Every row gives one point. Examples show where two turns around zero, p and q, send a point. Where does a point land after both, in the order given? Backwards means that the second turn is done in reverse. Each puzzle has new turns, and all numbers are rounded.

Turn p:
[-0.33  0.33  0.33] -> [-0.27 -0.42  0.28]
[ 0.55 -0.12  0.04] -> [0.52 0.20 0.07]
[-0.29  0.38 -0.05] -> [-0.41 -0.06  0.25]
[ 0.07 -0.60 -0.33] -> [ 0.16  0.28 -0.61]
Turn q:
[ 0.11 -0.39 -0.40] -> [ 0.17 -0.05 -0.54]
[ 0.42  0.03 -0.15] -> [ 0.18 -0.40 -0.08]
[-0.40  0.39  0.16] -> [0.01 0.37 0.45]
[ 0.17 -0.35 -0.25] -> [ 0.07 -0.13 -0.44]
[-0.30  0.33  0.64] -> [-0.43  0.21  0.62]
Where do these land?
p, then q: [ 0.00 -0.35  0.00] -> [ 0.28 -0.09 -0.19]
q, then p: [-0.65  0.51 -0.34] -> [ 0.28 -0.04  0.85]
p, then q: [ 0.09 -0.05  0.28] -> [-0.12 -0.20 -0.18]
q, then p backwards: [ 0.56 -0.11  0.06] -> [-0.33 -0.13  0.45]

Turn p:
[ 0.00  0.04 -0.46  0.57 -0.36  0.12] -> [-0.73 -0.01 -0.17  0.30 -0.03 -0.17]
[-0.18 -0.10 -0.03  0.58 -0.33  0.16] -> [-0.63 -0.29 -0.06 -0.03  0.14 -0.12]
[-0.10 -0.57  0.10  0.45 -0.28  0.28] -> [-0.57 -0.27  0.25 -0.36  0.00 -0.34]
[-0.34  0.36 -0.15 -0.62  0.38  0.15] -> [ 0.34  0.43  0.02 -0.04 -0.07  0.72]
[ 0.38  0.21  0.42 -0.38 -0.10  0.00] -> [ 0.54 -0.24 -0.26 -0.11 -0.30 -0.02]
[ 0.17 -0.46 -0.36  0.58 -0.12  0.35] -> [-0.73  0.17  0.04 -0.16 -0.07 -0.50]
[-0.02  0.05 -0.01 -0.78  0.18 -0.44] -> [ 0.73  0.16  0.35  0.26 -0.16  0.27]
[-0.21  0.09  0.24 -0.50  0.17 -0.36] -> [ 0.57 -0.07  0.25  0.08  0.10  0.32]
[ 0.31  0.38  0.26  0.10  0.46 -0.26] -> [ 0.48  0.12 -0.43  0.05  0.38 -0.15]
Turn q:
[-0.54 -0.34  0.29 -0.36 -0.30  0.24] -> [-0.42 -0.22 -0.02 -0.71  0.20  0.07]
[ 0.33 -0.25  0.26 -0.37 -0.32 -0.15] -> [ 0.12 -0.43  0.40 -0.25 -0.07 -0.27]
[ 0.42  0.37 -0.45  0.20 -0.16  0.26] -> [0.23 0.47 0.45 0.38 0.13 0.13]
[-0.32 -0.48 -0.20  0.30 -0.27 -0.08] -> [-0.43  0.05 -0.15  0.00  0.41 -0.40]
[ 0.87  0.04  0.03  0.24  0.72 -0.02] -> [ 1.00 -0.10 -0.18  0.53 -0.03 -0.01]
[-0.34  0.29  0.42  0.01  0.08 -0.11] -> [-0.11  0.09 -0.28 -0.29 -0.45  0.09]
[-0.42  0.35 -0.34 -0.02  0.25 -0.13] -> [-0.38  0.13 -0.22  0.31 -0.16  0.40]
Where do these land?
p, then q backwards: [ 0.90 -0.10 -0.50 -0.19  0.29  0.22] -> [ 0.05  0.43  0.42  0.89 -0.15 -0.24]
p, then q: [-0.20 -0.13  0.24  0.57  0.18  0.12] -> [-0.15 -0.42 -0.39  0.09 -0.01  0.35]
q, then p: [-0.30  0.13  0.34 -0.32 -0.61  0.38] -> [ 0.51 -0.21  0.15 -0.25 -0.29  0.61]
p, then q: [-0.19  0.18  0.39 -0.10  0.01 -0.02] -> [ 0.25 -0.19  0.05 -0.03  0.34  0.10]
p, then q backwards: [ 0.79 -0.16 -0.01  0.06  0.08 -0.11] -> [ 0.26 -0.13  0.37  0.57 -0.08 -0.34]
p, then q: [-0.19 -0.14 -1.18 -0.03 -0.41 -0.15] -> [-0.41  0.97 -0.37 -0.42 -0.36 -0.30]
p, then q: [-0.28 -0.18  0.19 -0.10  0.28 -0.09] -> [ 0.36 -0.19 -0.08 -0.17 -0.10  0.19]
q, then p backwards: [-0.25  0.48  0.14 -0.10  0.17 -0.14] -> [ 0.01  0.20 -0.22 -0.30 -0.23  0.38]
q, then p: [-0.27 -0.07  0.39  0.21  0.01 -0.21] -> [-0.02  0.04  0.25  0.45 -0.19  0.14]
